Every row gives one point. To make a cloud, some directions were put in groups of two or more. Within a group, all points are equally far from the middle, so they leave a hole (a ring in 2 directions, a hollow ball in 3). The other directions are filled evenly. Then the cloud was stretched, turned, moved and blurred a little. Count the holes, and give their numbers of directions, smallest first.
(in the rows, 128 means zero)

Cloud, 14 rows:
[[165 165]
 [179 129]
 [ 93 181]
 [101 176]
 [183 134]
 [133 123]
 [135  64]
 [ 88 187]
 [117 110]
 [150 102]
 [120 181]
 [174 103]
 [ 94 185]
 [ 60 116]]
Holes: 0

Cloud:
[[124  66  93]
 [ 75 144  81]
 [109 169 135]
 [172 152 102]
 [181 148 128]
 [118  66  81]
 [174  89 142]
 [ 99  91 178]
 [ 73 121 112]
 [164  80 158]
 [186  97 173]
 [186 111 133]
 [ 95 161 113]
 [ 66 103  77]
 [ 94 162  87]
 [157 177 166]
 [174  91 133]
 [186 153 156]
 [170  83 180]
 [137  70 136]
 [175 168 163]
 [120  74 162]]
Holes: 1 (2)

Cloud, 28 rows:
[[194 111 148 123]
 [189 114 123  70]
 [105 129 184 140]
 [124 134 177  66]
 [175 166 104 129]
 [127  77  87  60]
 [103  81 120 145]
 [150 102 137  44]
 [123  70 148  67]
 [143 101 197 158]
 [187 184 178 122]
 [131  88 152 165]
 [139  88 171 114]
 [122  63  98  72]
 [ 85 142 154 113]
 [129  87 108 125]
 [ 91 146 139  53]
 [156 120 110  41]
 [ 82 127 184  44]
 [ 94 144 188 115]
 [171 154 162  40]
 [144 132 185 132]
 [121 131  83 126]
 [166 142 187 132]
 [ 83  74 140  88]
 [107 132 149  74]
 [131  97 103 151]
 [116 100 176  84]]
Holes: 0

Cloud, 30 rows:
[[179  74 115 102]
 [ 96 173  60 101]
 [107 101 180 107]
 [174  83 119 173]
 [159 142 187 159]
 [137 147 184 147]
 [161 122  78 117]
 [174 178 151 131]
 [121 132 106 117]
 [138 119 186 157]
 [108 158 198 120]
 [201  99  79 187]
 [121 104 172 184]
 [192 180 165 118]
 [177 158 179 131]
 [106  68 147  95]
 [169  90 154 166]
 [104 145 175  77]
 [199 121 126 133]
 [180 119  95 183]
 [167 200 124 166]
 [ 94 139 135  68]
 [139  78 157  78]
 [154 102 135  99]
 [136  95  71 186]
 [194  94 160  91]
 [110  79  78 187]
 [148 128 102 195]
 [ 87 118 112  81]
 [129 161 172  81]]
Holes: 0

Cloud, 56 rows:
[[ 80 101  53 163 141  98]
 [ 81 154  83 122 147 182]
 [ 92 121 117  68 177  89]
 [ 84  81  95 200 149 117]
 [139 111 128 132 119  38]
 [ 66  95  74 198 111 131]
 [158  77 132 144 189 139]
 [ 66 122  89  69  92 158]
 [ 73 173  66 163  97 115]
 [ 67  87  69 101  89 155]
 [148  72 136 184 130  78]
 [148 165 166  94 147 118]
 [153 123  76  80 171 124]
 [144 125 107 216 100 138]
 [119 145 186 110 135 161]
 [ 76 105 163 169 159  88]
 [133 155  79 121 145 185]
 [ 62 109  68 110  72 141]
 [170 126 171 125 166 121]
 [110 117  89 200  71 160]
 [147 137  70 112  63 107]
 [168 101 158  78  89 109]
 [100 129 156 147 149 189]
 [ 67 126  91 171 161 163]
 [168 130 167 136 166 108]
 [151  47  75  95 133 161]
 [ 61 130 159 166  99  79]
 [101  72 142  70  98  79]
 [161 137 179  99 148 137]
 [107 197 110 134 119  96]
 [ 73 104 137 185 168 137]
 [114  58 155 120  99  74]
 [142 143 100  59  85 143]
 [119  30 112 114 132 162]
 [140  53 158  99 103  88]
 [165  42  96 153 101 135]
 [165 125  78 166 164 150]
 [ 73 140 148 128  60  95]
 [ 96  94 160 134  84 175]
 [155 143 143 139 139  58]
 [ 85  45 101 153  99 151]
 [134 117 126 130 131  38]
 [116 131  64 194  74 152]
 [117 176  66 158 135 148]
 [146 178 136 114 143  88]
 [115  45  64 104 111 144]
 [ 87 147 170  65 109 143]
 [157  83  45 159  98 113]
 [162  85 115 199 140 101]
 [104 134 127 155 150 196]
 [176 105 134 137 165 172]
 [136 164 130  56 118 140]
 [117 131 119 143 143 206]
 [ 89  74  93 108 169 175]
 [ 91 112  90 112 108 208]
 [ 76 128  81 125 151  70]]
Holes: 3 (2, 2, 2)

Cloud (53 x 6):
[[ 98 175  87 120  94 141]
 [170 176 188 139  99 116]
 [108 179 122  48 120  44]
 [101 141 181  95  44 132]
 [ 71 155 166 105 134 170]
 [ 95 112 160 125 157 104]
 [ 55  83 151 155 121 135]
 [150 134 155 149 127 137]
 [ 71 223 160  67 126 155]
 [ 47 211 117  83  94 164]
 [ 79 111 143 127 105 151]
 [127 148 166 141 171 163]
 [149 126 151 102 142  75]
 [128 108 140  69 113  99]
 [157 200 178 121 100  97]
 [137 167 166 166  65 134]
 [152 181 126 158 130  90]
 [ 95 162 169  98  88 140]
 [ 36 162 102  74  85 124]
 [141 204  99  69 127 147]
 [ 54 187 201 138  97 129]
 [ 26 170 111 149  98  92]
 [ 73 205  91 104 145  78]
 [144 120 183 162 110 136]
 [176 129 201 116 143 133]
 [171 143 132  96 140 187]
 [127  94 170  94 118 144]
 [134 163 170 156  78 134]
 [108 169  78 119  90 178]
 [129 152 209 122  63 157]
 [126 172 117 150 144 158]
 [121  64 166 107  77 156]
 [161 112 163 117 150 145]
 [101 154 119  99 111 230]
 [104 154 158 146 145 100]
 [ 97 135 187  76 155 146]
 [ 32 149 146 135 102 153]
 [ 61 201 158  83 116 140]
 [130 129  96 156 130  88]
 [115 152 110 140  73 184]
 [111 179 147  99 128  53]
 [140 128 135 185  57  80]
 [154 132 159  88  73 131]
 [ 75 120 118 107 181 105]
 [ 91 143 183  99 102  72]
 [166 124 125  51 111 103]
 [ 93 110 135  62  74 149]
 [128 134 196  29 128 164]
 [ 73  74 159 133 107 115]
 [138  86 125 145 112 127]
 [ 43 156 142 129 136  74]
 [ 23 160 153 175 137 104]
 [129 154  99  94  78 153]]
Holes: 0

Cloud:
[[147  89 155 168 143 174  61 158]
 [ 92 144 123 211 157 109  87 123]
 [131  78 149 135 124 144 155 181]
 [118 149  75 183 172 112 122 105]
 [119 107 114 137  31 138  69 163]
 [ 86  91 147 124  37 121  93 116]
 [180  81 142 133 152 131 119 198]
 [145  52  84 111 103  91 131  96]
 [161 141  73 123  89 155  86 190]
 [192 129 120 114 180 124  68 151]
 [169  77 136 133  95  79 130 128]
 [ 92  78  72 118 139 136  72  84]
 [138 134 120  97 179  96 154 157]
 [168  97 132 171 137 178 149  70]
 [ 90 104 173 171 148  99 108 171]
 [176 166 136 167 131  82  99 105]
 [141 175 147  94 103  67 119 134]
 [165 152 111  86 145 154  52  48]
 [175 102  65 142 164 157 102 115]
 [ 60 159  97 138  96  73 138 158]
 [158 152  92 183 115  75  46 149]
 [200 120 167 156  92 107  81 141]
 [139  52  57 107 115 117 144  74]
 [139 113  46 130 119 148 157 148]
 [134 169 135 227  95 138 108 182]
 [ 84 155 169 171 153 113 139 193]
 [110 107 120 203  95 139  40 197]
 [ 83  89 107  79 137 106  96 162]
 [ 91 118  74  70 129 126  96 140]
 [121 176 183 102 125 149  69 184]
 [122 198 132 123 140 143  71 110]
 [124 171 182 196  97 130 102 167]
 [ 96  77 112  94 142  84  95 165]
 [ 98 190  95 133 119 144  97  72]
 [128  77 164 149 110 145 151 122]
 [106  86 118 194  95 161  65  97]
 [150  83 108 132  63  81 134 126]
 [102 183  75  89  96  90 123 153]
 [129 128  85 163  38 125 143 114]
 [137 175  66 146  74 130 145 194]
 [150 147 120  94  25 115 131 152]
 [103 204 132 165 104 162  82 167]
 [125  88 152 156 166 122  75  52]
 [193  56 139  70 120 151 119  79]
 [114 153 165  62 144 142 102 127]
 [123 129  45 105 122 118 168 121]
 [139 115 162 149  49  91 117 196]
 [126 119 131  77 179 112 130 138]
 [141  73 100  51 143 113 128  90]
 [102 108 101 115  93  71 143  64]
 [116 149 121 103 104 178  35  73]
 [159 158  83 217 124  82 105 161]
 [ 91 165  96 193 117  94  84 113]
 [126 191 169 144 119 114  42 146]
 [198  77 140 129 151 103  78  97]
 [181 149 146  52 126 110  89 106]
 [173 132  69 134 157 165 141  56]
 [158  70 124 140 125  92 155 155]
 [160 110 124  64 100 147 145 178]
 [ 69 141 102 176  79 148 114  76]
 [172 132 141  42 140 121  95  93]
 [102 129 167 108 140 156 124 209]
 [115 118  51 117 144  93 159 189]
 [141 195 181 157  96 148  73 207]
 [132 160 163 177 140  69  59 144]
 [143 197 147 157 133  87  50 149]
 [176 105 125  66 136 100 104 175]
 [123  84  88 107  77 180  97 147]
 [119  69 134 100  99 151 135 184]
 [171 175  88 154  94 103  71 113]
 [142 108 104 108  71  75 151  66]
 [145 164 134 183 131 171 144 165]
 [192 117 132  89 157 132  51  64]
 [154 108 140 145 133  57 126 119]
 [129  85 133 120  26 125 100 136]
 [122 113  74  95  77 201 149 102]
 [ 71 127 157 153  53  87 105 196]
 [105 180 175 178 135  80  90 170]
 [142 100  84 208  76 109  92 179]
 [ 76 120  62 129 159 120  99 177]]
Holes: 3 (2, 2, 3)
